Every row gives one point. Each table stands for the endless flat space through its points: a line for two points, a plane for three, and so on. The two share one point or none. Which?

First, 3 rows:
[[ 0.01 -0.49  0.45  0.19]
 [-0.13 -0.39  0.15  0.15]
 [-0.05 -0.49  0.29  0.31]]
Second, 2 rows:
[[-0.41 -0.52  0.17 -0.05]
 [ 0.07 -0.16 -0.01  0.19]]
They share: [-0.17 -0.34  0.08  0.07]

First:
[[ 0.61  0.06 -0.40  0.27  0.14 -0.03  0.30 -0.22]
 [ 0.25  0.26 -0.08  0.03 -0.26 -0.31 -0.02  0.14]]
Second (3 x 8):
[[ 0.25  0.12 -0.41  0.12 -0.19 -0.17 -0.12  0.32]
 [ 0.35  0.14 -0.29  0.12 -0.49 -0.01  0.30 -0.04]
 [ 0.33  0.28 -0.11  0.06 -0.07 -0.33 -0.12  0.08]]
They share: no point

First:
[[-0.48 -0.15 -0.40 -0.05  0.18 -0.29 -0.29  0.24 -0.23  0.13  0.07]
 [-0.18 -0.20 -0.20 -0.05 -0.07 -0.24 -0.49  0.19  0.17 -0.12  0.12]]
Second, 3 rows:
[[-0.37 -0.49 -0.28 -0.23  0.13 -0.40 -0.34  0.16 -0.13  0.10  0.44]
 [-0.33 -0.07 -0.28  0.01  0.01 -0.20 -0.40  0.30 -0.09  0.04  0.04]
 [-0.50 -0.35 -0.56 -0.17  0.38 -0.49 -0.25 -0.12  0.09 -0.09 -0.01]]
They share: [-0.36 -0.17 -0.32 -0.05  0.08 -0.27 -0.37  0.22 -0.07  0.03  0.09]

First (2 x 14):
[[ 0.27  0.01  0.16 -0.16  0.11 -0.38  0.54  0.59 -0.08  0.29  0.13 -0.01
  -0.14  0.16]
 [ 0.09  0.01  0.22 -0.28  0.11 -0.18  0.42  0.41 -0.26  0.13  0.19  0.11
  -0.14  0.04]]
Second (3 x 14):
[[-0.23  0.07  0.36 -0.47  0.24 -0.05  0.40  0.23 -0.48  0.14  0.16  0.31
  -0.38 -0.17]
 [-0.19 -0.18  0.49 -0.08  0.45 -0.10  0.25  0.39 -0.33 -0.17  0.06  0.01
  -0.27  0.17]
 [ 0.15 -0.05  0.22 -0.01 -0.02 -0.14  0.13  0.43 -0.10 -0.22  0.31 -0.01
  -0.05  0.31]]
They share: no point

First:
[[-0.06  0.23 -0.52 -0.12  0.16  0.30  0.16  0.38  0.27  0.33  0.27  0.31
  -0.31 -0.04  0.14 -0.14 -0.28  0.20 -0.07  0.19]
 [-0.42  0.09 -0.04 -0.24  0.02  0.22  0.28  0.18  0.25 -0.01  0.07  0.13
   0.01  0.14  0.24  0.06 -0.08  0.06 -0.29 -0.25]
 [-0.44  0.23  0.04 -0.12 -0.18  0.26  0.38  0.18  0.21 -0.05  0.05  0.15
   0.05 -0.12  0.42  0.08 -0.26  0.04 -0.41  0.11]
 [-0.07  0.13 -0.57 -0.24  0.19  0.27  0.21  0.18  0.41  0.30  0.15  0.35
  -0.30  0.16  0.09 -0.08 -0.20  0.26 -0.08 -0.16]]
Second (3 x 20):
[[-0.35  0.33 -0.26 -0.07 -0.15  0.14  0.22  0.05  0.33 -0.08  0.08  0.10
   0.18  0.01  0.22  0.14 -0.31  0.15 -0.46  0.04]
 [-0.12 -0.01 -0.28 -0.24  0.01  0.57  0.58  0.11  0.36  0.39  0.06  0.58
  -0.67  0.08  0.53 -0.14 -0.25  0.20 -0.13 -0.23]
 [-0.24  0.23 -0.36  0.12 -0.15  0.45  0.26  0.03  0.24  0.11  0.30  0.26
  -0.31  0.28  0.41  0.02 -0.33  0.16 -0.49 -0.27]]
They share: [-0.27  0.20 -0.25 -0.18 -0.08  0.27  0.37  0.08  0.36  0.09  0.03  0.28
 -0.10 -0.01  0.32  0.04 -0.28  0.17 -0.31 -0.02]

First, 4 rows:
[[ 0.17 -0.20  0.10  0.16 -0.16  0.15  0.36 -0.24  0.23  0.08 -0.52 -0.28
   0.56 -0.23 -0.38 -0.40  0.12  0.13 -0.12 -0.22  0.10 -0.05  0.20 -0.25]
 [-0.06 -0.06  0.29  0.29 -0.39  0.24  0.21 -0.40  0.10 -0.06 -0.51 -0.48
   0.55 -0.19 -0.37 -0.59 -0.01  0.03  0.02  0.03  0.11  0.08  0.35 -0.40]
 [-0.09 -0.15  0.11  0.32  0.09 -0.42  0.27 -0.04  0.49 -0.24 -0.18 -0.09
   0.22 -0.13 -0.13 -0.26 -0.40 -0.27 -0.22 -0.30 -0.07  0.17  0.32 -0.04]
 [ 0.22 -0.08 -0.02  0.08  0.27 -0.31  0.50  0.12  0.39 -0.13 -0.44  0.12
   0.66 -0.33 -0.42 -0.20 -0.28 -0.06 -0.08 -0.42 -0.02 -0.17  0.13  0.05]]
Second:
[[-0.23 -0.36  0.32  0.25 -0.16  0.07  0.46 -0.07  0.24 -0.33 -0.23  0.05
   0.24 -0.27 -0.27 -0.34 -0.39 -0.41 -0.14 -0.37 -0.22 -0.07  0.15 -0.01]
 [-0.06  0.06  0.04  0.41 -0.09 -0.35  0.23 -0.10  0.45 -0.05 -0.26 -0.29
   0.38 -0.14 -0.27 -0.29 -0.32 -0.09 -0.04 -0.07  0.13  0.30  0.38 -0.17]
 [-0.07 -0.40  0.38  0.13  0.00  0.01  0.22 -0.31  0.22 -0.39 -0.37 -0.17
   0.26 -0.13 -0.07 -0.54 -0.13 -0.25 -0.34 -0.37 -0.22 -0.11  0.29 -0.19]]
They share: [-0.08 -0.12  0.17  0.31 -0.07 -0.20  0.25 -0.16  0.36 -0.18 -0.29 -0.22
  0.33 -0.15 -0.21 -0.37 -0.27 -0.17 -0.14 -0.19 -0.01  0.14  0.33 -0.16]

First, 5 rows:
[[ 0.44  0.05  0.06  0.49  0.60  0.77  0.23 -0.09  0.27 -0.72 -0.56  0.32
   0.35  0.38 -0.39 -0.35 -0.31 -0.15 -0.09  0.45  0.24 -0.29  0.58 -0.08]
 [ 0.16  0.13  0.04  0.45  0.58  0.15  0.37  0.31  0.25  0.00 -0.30  0.26
   0.15  0.38 -0.29 -0.09  0.03 -0.07  0.19  0.55  0.04  0.25  0.38 -0.02]
 [ 0.67 -0.28  0.24 -0.22  0.53 -0.16 -0.19  0.37 -0.37  0.36 -0.41  0.01
  -0.18  0.33 -0.09  0.16 -0.30  0.44  0.15  0.36  0.02  0.27 -0.37 -0.33]
 [-0.28  0.31 -0.06  0.09  0.25 -0.28  0.12  0.49 -0.02  0.43  0.09  0.10
   0.33  0.06 -0.24  0.38  0.19  0.33  0.19  0.17 -0.27  0.59  0.48 -0.23]
 [ 0.05  0.32 -0.27 -0.42  0.01 -0.18 -0.47  0.05 -0.41  0.15  0.13 -0.26
   0.52 -0.35 -0.09  0.48 -0.35  0.60  0.21 -0.51 -0.11  0.14  0.31 -0.63]]
Second, 5 rows:
[[ 0.27 -0.06  0.12 -0.12  0.32  0.25 -0.04  0.45 -0.33  0.26 -0.12  0.21
   0.05  0.05 -0.18  0.34  0.24  0.28  0.01 -0.03 -0.03  0.58  0.67 -0.49]
 [-0.27  0.13 -0.08 -0.19  0.15 -0.07  0.06  0.39  0.10 -0.13 -0.39  0.19
   0.35  0.27 -0.26  0.00 -0.24  0.34  0.13  0.31 -0.04  0.06 -0.07 -0.30]
 [ 0.01  0.07  0.12 -0.15  0.34  0.09 -0.18  0.21 -0.23 -0.01 -0.30  0.12
   0.26  0.32 -0.36  0.18  0.03  0.19 -0.15  0.15 -0.12  0.23  0.42 -0.18]
 [ 0.32 -0.08  0.09  0.32  0.59  0.07 -0.21  0.13 -0.36  0.55  0.16  0.07
   0.08 -0.05 -0.14  0.12  0.18  0.42 -0.14  0.17 -0.06  0.44  0.41 -0.42]
 [ 0.30  0.18 -0.05  0.33  0.39 -0.18  0.13  0.39 -0.26  0.60  0.19  0.04
   0.32 -0.14 -0.06  0.14 -0.24  0.52  0.22  0.09 -0.03  0.36  0.11 -0.59]]
They share: no point

First, 3 rows:
[[-0.22 -0.18  0.21  0.32  0.08 -0.36  0.10 -0.16 -0.08 -0.22 -0.03 -0.16
   0.14  0.09  0.01 -0.43  0.34 -0.31  0.43  0.40  0.20  0.08  0.27  0.16]
 [-0.49 -0.25  0.21  0.42 -0.18 -0.29  0.28 -0.18  0.15  0.08 -0.27 -0.17
   0.26  0.29  0.06 -0.12 -0.03 -0.27  0.11  0.12 -0.10 -0.12 -0.11  0.11]
 [-0.13  0.03  0.21  0.34 -0.02 -0.25  0.20 -0.10 -0.13 -0.16 -0.11 -0.05
   0.02 -0.03  0.10 -0.48  0.33 -0.11  0.35  0.36  0.14  0.04  0.13  0.39]]
Second:
[[ 0.00 -0.30  0.11  0.52 -0.01 -0.32  0.03 -0.38  0.05 -0.08  0.25 -0.39
   0.26  0.01 -0.08 -0.33  0.37 -0.22  0.23  0.35 -0.07  0.03  0.21  0.16]
 [ 0.17 -0.34 -0.20  0.59  0.14 -0.63  0.18 -0.16  0.09 -0.04  0.24 -0.48
   0.52 -0.16 -0.20 -0.46  0.03 -0.29  0.33  0.26 -0.10  0.19 -0.01  0.00]
 [-0.33 -0.47  0.38  0.27  0.17 -0.53 -0.08 -0.24  0.08 -0.23  0.07 -0.36
   0.25 -0.14 -0.11 -0.32  0.14 -0.14  0.52  0.34  0.22 -0.25  0.47  0.40]
 [-0.11 -0.13 -0.43  0.46 -0.03 -0.45  0.14  0.00 -0.10 -0.10  0.01 -0.19
   0.57  0.27  0.08 -0.20 -0.01 -0.78  0.12  0.37  0.01  0.45 -0.24 -0.47]
 [-0.13 -0.39 -0.07  0.34  0.17 -0.59 -0.16 -0.12 -0.04 -0.14  0.17 -0.35
   0.51 -0.01  0.00 -0.22  0.03 -0.46  0.42  0.41  0.09  0.09  0.18 -0.01]]
They share: no point

First, 5 rows:
[[ 0.66 -0.44  0.56 -0.06 -0.12 -0.10  0.63 -0.37  0.18 -0.04  0.11  0.50
  -0.15 -0.04  0.48  0.18  0.07 -0.14 -0.25 -0.31  0.06  0.20  0.10  0.21]
 [ 0.85 -0.20  0.65  0.21 -0.36 -0.24  0.90 -0.17  0.14 -0.05 -0.17  0.10
  -0.07  0.21  0.54  0.51 -0.15 -0.38 -0.62 -0.23  0.24  0.35  0.22  0.54]
 [ 0.25 -0.34  0.27 -0.39  0.03 -0.01  0.45 -0.36  0.16 -0.15  0.50  0.64
  -0.03  0.01  0.24  0.29  0.43  0.29 -0.13 -0.35 -0.13 -0.03 -0.15  0.40]
 [ 0.13 -0.03 -0.03 -0.42  0.02  0.00  0.35 -0.33 -0.02 -0.31  0.29  0.22
   0.17  0.15  0.07  0.32  0.31  0.39 -0.31 -0.32 -0.03 -0.14 -0.18  0.53]
 [ 0.72  0.10  0.23  0.12 -0.27 -0.19  0.66 -0.28 -0.09 -0.28 -0.46 -0.37
   0.12  0.26  0.36  0.33 -0.32 -0.23 -0.73 -0.19  0.36  0.20  0.16  0.48]]
Second (2 x 24):
[[ 0.28 -0.09  0.23 -0.24  0.12 -0.24  0.52 -0.36 -0.30 -0.18  0.01  0.12
   0.22  0.03  0.06 -0.17 -0.07  0.18 -0.40 -0.40  0.17 -0.23  0.04  0.26]
 [ 0.29 -0.10  0.18 -0.25  0.07 -0.15  0.45 -0.36 -0.23 -0.19  0.00  0.13
   0.20  0.03  0.08 -0.10 -0.04  0.17 -0.36 -0.39  0.14 -0.19  0.04  0.25]]
They share: [ 0.31 -0.12  0.08 -0.27 -0.03  0.03  0.31 -0.36 -0.09 -0.21 -0.02  0.15
  0.16  0.03  0.12  0.04  0.02  0.15 -0.28 -0.37  0.08 -0.11  0.04  0.23]
